Each wall is flat, endless, passes through zero and stands at right angles to its row. A trip goes straight from one point to another. Which walls does it cross, in order?
In the rows, 128 means zero.

Walls:
(1): [181  94 143]
(2): [ 69 101 126]
(3): [116 111 141]
(4): [115 129 122]
(5): [133 121 135]
Trips:
[150 115 103] to [163  90 123] -> 3
[ 90 161 151] to [121 138  85] -> 3
[ 81 105 113] to [132  81 178] -> 5, 1, 4
[107  42 135] to [161 123 104] -> 4, 2, 3
[118  56 158] to [145 105 109] -> 2, 3
[137 125  69] to [125  94  86] -> 2, 1, 3
[171 179 132] to [176 139 128] -> 5
[132 107 158] to [122 126 123] -> 4, 1, 5

Walls:
(1): [114 108 144 125 153 124 174 113 135]
(2): [149  97 109 130 101 121 131 145  85]
(3): [122 176 138 119 117 108 139 102 160]
(4): [ 95 136 181 136 144  98 151 109 143]
(5): [ 99 112 151 130  57 120  87 146 158]
Trips:
[117 115 206 117 106 114 105  90 151] to [138 184 154 146  95 188 155 161 150] -> 1, 4
[102  89 149 157  65 107 159 145 137] to [145 151 113 160 150 133 113 120 117] -> 1, 4, 5, 2
[ 44 127 114  83  95  89 147  94 141] to [124 114 172 104 140 139 154 101 175] -> none
[119 188 128 104 169 123 143 161 154] to [133  85 163 128 152 149  74 160 105] -> 1, 3, 4, 5, 2

Walls:
(1): [117 139  64 112 124 124 163 128 102 141 144 147 140 152 124  90 130 167]
(2): [107  96 101  82 103 130 189 127 136 120 159  78 160 126 144 108  58 141]
(3): [140 161 111 133 125 146 129 120 176 123 128 164 129  99 128 123 106  88]
(4): [152 158 139  64 120 158 157 127  75 149 136  85 121  57 139 114 169 127]
(5): [ 88 171 142 142 143 114 145 131 164 133 126 130 139 124 147 108 124 141]
(6): [117  97 171 175 117 129  58 138 148  82 178 140 173 131 143 126 149  89]
(7): [110 135  59 136 124 129 122 145  77  48 156 126 114 110 150 125 134 128]
Trips:
[108 137 100 126 109 135 129 148  68  86 141 199 157 159 108 103 118 151] to [122 126  78 116 125 124 163 187 156 103 157 163 112 126 134 154 161 146] -> 3, 6, 5
[151 157 165  71  85  85 137 123 180 126 122 144 156 142 135  98  87 179] to [ 98 116 117 145 162 111 101 120 136  76  94 166 120  98 156 152 107 140] -> 1, 6, 7, 2
[124 119 144 136 148  96 116  91 145 155 132  52 168  92 147 140 149 176] to [111  86 137 107  72 170 151 140 102 156  91 149 114 151 176 140 125  89] -> 6, 5

Walls:
(1): [143 142 109 139 182 180 150 113 167 107 120 108 181 129  96 156 170 126
 136 174 106 173 156 100 115 137 113 105  85 105 153 183]
(2): [131 101 173 136 163 125 161 131 152  81 108 168 104  55 165  75 148 139
 140 138  75 141 152  73 137  97 184  87 132 134 101 163]
(3): [115 189  83 119 163 122  98 145 114 159 121  78 152 128 121 104  85 112
 109 128 190 157 155 162 135 111 136 103 100 153 114 155]
(4): [151 123 125 118 111  96 136 148  45 130 122 120 167 141  66 162 113 136
  96  89 127 143 164 153 108 156 114 153 135 138 138 136]
(5): [106 100 111  87 135 140  80 153  98 125 130 152 112 110 136 168 106  90
 145 130  89 139 139 127 139  63 163 115 141  51 127 107]
(6): [124 150 106 140 152 113 168 115 160 117 144 123 124 170  74  88  67 131
 141 156 154 142 137  98 116 141 104 104 146 135 110 170]
(7): [161 100  98 104 114 138 122 139 147 121 119 114  73 159 139 158 147 109
 127  94  91 153 123 131 110 115 177 102 110 172 109 119]
(8): [137 123 146 136 115 182 143 134 125 148  86 134 106 132  62  73 144 173
 136  84 141 129 187 102 197  86 144 115 143 151 114 109]
(9): [150 168 166 147  98 159 127  89  85 129 145 162 125 129 220 136 172 145
  80  67 123 126  75 133 117 142 129  94 163 143 156 112]
(10): [147 132 137  94 138 177  75 113  72 138 176 130 153 165 129 129  57  88
 146 134 133  81 113 112 108  53 120 138 124  68 136 110]
Trips:
[ 81 121 182 118 132 141 148 141  98 112 128 127 120 112 171 125 156 154
 132 125  75 140 102 180 122  75  66  90  96 127 144  97] to [ 85 102 153 140 115 101 122 195  96  79 142 146 141 140 148 150  83 112
 134 125 120 110 146 177 121 124 166 113 119 109 111 144] -> 4, 9, 7, 3
[169 131  88 142 122 128 152 112 121 174 142 159 141 134 110 180 193 154
 125 119 100  85 129 135 145 129 198 126 100 100 134 121] to [140 113 170 169  99 153 163 139 114 186 139  89  85 159 139 143 143 128
 129 129 184 117  95 152 124  78 132  94 112 179 167  58] -> 1, 5, 4, 10, 3

Walls:
(1): [115 158  64 112 126 164 138  63 108 127 135 154 113 111 134 157 177 169
 200  94 126  85 146  82 154 134  76 153 169 117  95 131 105  98 144 168
 160  75 146  67 150 130 100  85 120 105 137 151]
(2): [156 102  99 154 154  91 117 206  71 153 146 186 160 113 162  67 134 116
 127  94 148  63 127 125 165 110 121 154 131 144  89  77 133 101 143 114
 156 123 123 136 143 140 130  90 141 125  25 141]
(3): [ 63 131 149 131 149 115 101 135 115 155 116 134 110 163 136 145  99 140
 125 189 155 138 159  81 150 145 109 137 180 115 102 113 126 155 103 104
 143 104 162 147 124 155 115 182 178 132  83 166]
(4): [ 97  96 107 111 150 154  84 152 139 131 136  91 129 184 154 152 122 103
 116 165  91 155 143 156  92 144  93 100 157 131 149 169 154  94 146 162
 110 127 110 160 149  93 165 125 131 143 163 140]
(5): [122 121 137 156 118 113 134 158 136 129 124 128 137 123 114 164 119 113
 115 179 146 153 134 112 152 104 111 100 151 143 209 144 127 125 105 159
 107 148 126 144 139 117 155 118 145 108 205 103]
(6): [124 158  62 121  98 147 141  81 134 163 145 145 130  36  92 123 151 131
  57 147 133 122  66  93 105 171 104  86 117 166 167 119 129 115  58 161
  84 161 116 129 139 142 176 104  97 131 173  80]
(7): [ 61 137 130 173 137 142  63 115 118 106 183 179 120 134 187 139 118 122
 130  84 111 144 128 148 129 113 158 104 125 166 147 155 122 173 140 125
 125  84 130 154 137 122 110 124 127 130 121 130]
(8): [163 168 157  92  85 154 132  81 130 113 133  73 152 201 121 146 139 110
 175 102 102  88 184 122 109  98 163 158 122 131 130 127 159 141 133 146
 142 144 162 106 129 140 140 122  80 117 133 124]
(9): [ 88  92 162 125 118 171 112  90  96  83 130 151 162 123 136 103 148 129
 134 106 132 178 124 101  78 122 126 163 140 132 119 112 146 138  91 133
 147 132  95 130 126 129 173 133 135 121 160 158]
(10): [ 82 116 132 147 134 127  88 115 144  95  78 114  84 172  71 182 132 103
 125 143 117 148 133 129 144 139 180 178 131 119 135 138 111  89 177 157
 168 143 217 139 108  64 163 129 124 193 124 140]
Trips:
[107 131 129 113  84  79 115  78 119 137 121 142 128 155 139 120 129 132
 149 108 134 119 151 145 122 127 150 122 154 167 148 134 115 134 101 150
 139  54  86 172  91 167  99 143 162 208 146 134] to [ 98 104 148 124 151 173  62 165 142 154 144 156  57  88 160 189 123  93
 113 154 166  99 150 137 104 156 158 129 117  81 162 161 113 151 102 156
 120 108 127 163 137 125 127 133 134 137  92 153] -> 4, 10, 8, 1, 5, 9
[120 122 113 140 126 157 119 103 191 122  84 112 197 126 171 101 123  96
  77 104 109 137 163 139 162 116 143  92 181 152  72 108 129 134 118 157
 124  91 106 104  70 125  81 119 160  80 120 147] to [190 107 137  81 148 105 107 102 145 167 178 125 130  81  97  87  93 129
 151 132 115 157 110  66 152 149  89  96 161 152 117 148 131 118 121 129
 134 139  83 141 112 133  63 126  92 153 115 106] -> 4, 9, 6, 7, 3
[143 135  45 143 135 105 127 111 148 193  88 137 166 149 157 104 119  58
 102  82 115 155 125 141  90 131 139 167  87 177 167 148 115 113 120 112
 116 128 132 118  89 107 143 130 101 138 134 131] to [ 90 125 124 116 102 132 107 133 152  61 172 170  80 120  98  49 149  52
 163  94 106 180 160 116 176 144 133 124 115 119 142 133 131 102 143 118
 115  56  74 121 120 111 100  66 202 117 137 143] -> 8, 9, 1, 6, 10

Walls:
(1): [138 142 132  89 158 201 112 152 152 113 146 152 128 120 150  96 162  89
  99  83 201 112 114 138 135 161 154 103 110 141 152 114 118 130  99  93
 164  97 116 117  95 125 107 144 121 115 115 119]
(2): [101  99 129 139 109 132 152 143 142 111 150 123 118 175 103  85 117  82
 102 150 171  87 217 150 142  88 174 125 133 111 118 115  84 150 128 167
 137 137 130 113 106 182  68 136 184 149 103 124]
(3): [147 151 107 100 131 127 139 119 124 137 144 161 122 154 138 100 119 159
  45 106 117 113 128 158 126 101 100 147 158 148 157 141 127  87 132  92
 100 151 115 123 173  92 135 123 122 152 175 137]
(4): [145 123 186 116 172 116 126 109 105 102 189 112 141  83 155 106 144 128
 138 135 140 191 145 111 110 179 134 127 139 109 137 175  76  95 106  83
 152 171  93 165 145 147 140 107 110 162 133 125]
(5): [133 113 142 152 116  64 100 139 161 147 122 136 140 149 128 124 114 141
 104 113  55 114 101 152 137 111 109 118  89 133 146 153 177 115 155 141
  94 134 119 110 150  66 103 198 158  84 106 135]
(6): [143 128  78 127 161 127 131 120 142 141 125 147 155 123  67 139 146 101
 122 134 136  89  95 168 120 167 106 125 120 140 157 100 132 105 160 184
 160 151 135 123 123  71 175  94 161 170 163 116]
(7): [ 84  99 134 116 127 140 123 136 143 158  96 144 164 148 139 116  62 149
 150 128 133  79 138  80 148 133 110 101 143 163 151 123 152 116 145  91
 144  86 103 113 174  76 126 109 130  89 138 102]
Trips:
[163 119 163 115 127 173 126 172  90 115 169 113  94 133 155 134  86 145
 109 102  97 126  98 128 192 111  72 174 184 150 161 119 164 134 112 158
  76 120 149  57 141 128  83 131 118 135  87 128] to [159 134 154  88 104 142  98 110 106 122 150  84 142 100 115 114 131 131
 132 110 102 131 123 152 174  94 186 111 175 143 129 157 140 153 108 146
 147 137 112  95 114 139 149 147 142  79 118 184] -> 1, 7, 2, 3, 4
[ 76  96 144  87  96  66  93  80 106 129 128 123 149 140 131 174 151 109
  90 144 183 103 103 145 119  95 159 153 177 135 125 140 133 147 139 155
 207 104 136 167 114 133 105 146 114  68 132  94] to [141 120 109 122 183 102  77  82 128 158  89 170 127 157 149 190 104 121
  84 107 103  85 121  93 112 100 129 105 138 147 123 139 112 113 108  85
 177 108 168 117  57 157  47 100 126 128 114 130] -> 5, 3
[114  53 104 135 163 105 142 162 111  92 123 138 122 153 100 114 123 118
 164 143  95 187 128 117  97 114  87 168  93 107 102 123 168 185 124  94
 202 177 123 139 158 146 125 141  95  83  96 125] to [ 65 136 122 146 180 146 152 141 125 171 147 154 138 139  86 131  95 140
 161 181  88  92 121 124  79 132 152 117 126 146 113  48 162 120 145 144
 102  83 132 139 122 135 111 129 110 158  97 173] -> 7, 4, 2, 6
[172 136 146 212 121 112 143  97 182 136  99 132 116 113 129 145 119 149
  94 105 127 105 151  95 128 127 165 108 182 145  99 173 112 141 113 174
 122 151 110 141  92 111 154  75 128  94  80 104] to [110 150 115 109 141 156 191 141 131 168 111 122  78 126 177 104 147 137
 120  68 117  97  80  94 127  96  74 140 175 124 137  57 161 149 117 158
 129  96 194  98 112  96 113 113 118 136 178 154] -> 7, 5, 6, 2, 3, 1

Walls:
(1): [ 96 126  91 158 106 116 114 147 167 143 136 132  96 116  82 124  98  59
 161 110 110 117  51 132 142  86 123 116 141 124 139 113  89 124  95 112
 142  70 106 163 147 163 125 103 136  94 173 104]
(2): [149 107  79 106 111 114 113 139 140  92  81 134 137 155 148  93 139 122
 103  88 145 146 138 133 134  94 137 117 122 125 142 181  80 132 114 142
  97 145 142 152 135 123 127 154  93 143 138  57]
(3): [166 187 130 122 146 141 182 147 113 133 141 104 127 111 176 105  93 144
 167  98 135 111 110 147 105  84 124 100 165 103 146 100 165 188  93 140
  92 112  89 147 118 162 105 135 163 134 191 126]
(4): [116  95 129  91 158 113 217  86 107 113  89  98 120 130 108  84  96 159
 111  77 177 106 129  91 185  94 126 169 144  85  95 102 179 129 174 153
  86 114 151 160 122 134  96 111 113  82 144 166]
(5): [127 167 118 163 134 117 148 124 126 154 131 117 136 140 101 101  91  89
  88 129  99 156  78 108 122 136 114 126 143 160  89 134 140 147 147 147
  75 116 137  92 120 150 148 131 101 100 143 141]
(6): [100  75 123 135 105 136 145 128 116 102 104 170 106  94 149 129 145 158
  90 112  76 186  90 171 118 206 148 102 120 100 146  87 103  65 133 136
  87 136 189  44 164 121 145  69  88 109 154 149]
(7): [120 119 128 129 142 126 133  80 118  87 111  90  88 140 167 119 132 117
 116 111 107 137 102 162 179 161  32  63 121 104 151  61  96 123  71 128
 163 121  98  76 145  97 129  98 117 119 138 159]
Trips:
[157 172 134 119 126 114 114 103 159 136 163 117 131 108 118 111  68 172
 171 145 117 175 143 120 153 165 132 144 114  90  95 147 161  56 122 155
 171 100 105  87  92 120 139 119 169 132 109 108] to [113 101 161 178 176  69 132  74 100 115 101 173 139  30  93 149 129 135
 114 179 144 176 115 158 117 135 104  99 146 145 146 128 106 134 107  99
 133  72 120  78 109  86 128 165 126 120 109 149] -> 6, 5
[ 80 112 171 152  98  92 122 100 154 115 116 146 158 108  70 145 111 119
 142 160 128 145 176 139 147 134 163 114 163  92 173 124 178 153 155 155
 113 121 133 110 143 107 138 140 114 181 130  44] to [166 126 130  78 110 105 116 111 200 168 116  93 160 125 142 116 105 128
  67 122 150  82 126 178  77 156 119  98  88 107 193 124 121 102 156 123
  99 153  93 113 116 120 135 153 142 115 170 180] -> 3, 7
[ 71 119 155 105 110 109 106 130 153 100 143 135 111 150  94 153 156  93
 121  75 100 126  81 111 115 163 112 163 174 106 108 111 131 136 111 122
  85 174 134 190 115  66 151 143 211 154 118 150] to [156  97  73 135 136 129 105  99 141 112 147 153 107  95 136 127  94 149
 111 175 144 120 116 129 135 128 126 102 141 167 107 109 184 141  73 119
 112 136 121 113 128 134 181 156 114 151 122 134] -> 4, 7, 5, 1, 3, 6
[162 126 112 151 148 161 100 161 122 124 138  93 119 115 116 115 140  89
 187 128 128 119 149 116 115 127  98 159 129 112 112  91 161 128  99 125
 126  60 115 103 179 107 112 113  90 130 130  88] to [144 145 143 134 167 156 136 149 114 162 128 128 110 198 134  99 104 141
 157 127 125 120 142 140 132 106 142  88  99  87 130 146  77 152 163  91
 109 153  94 104 140 112 108 135  88  77  97 126] -> 5, 2, 4, 1
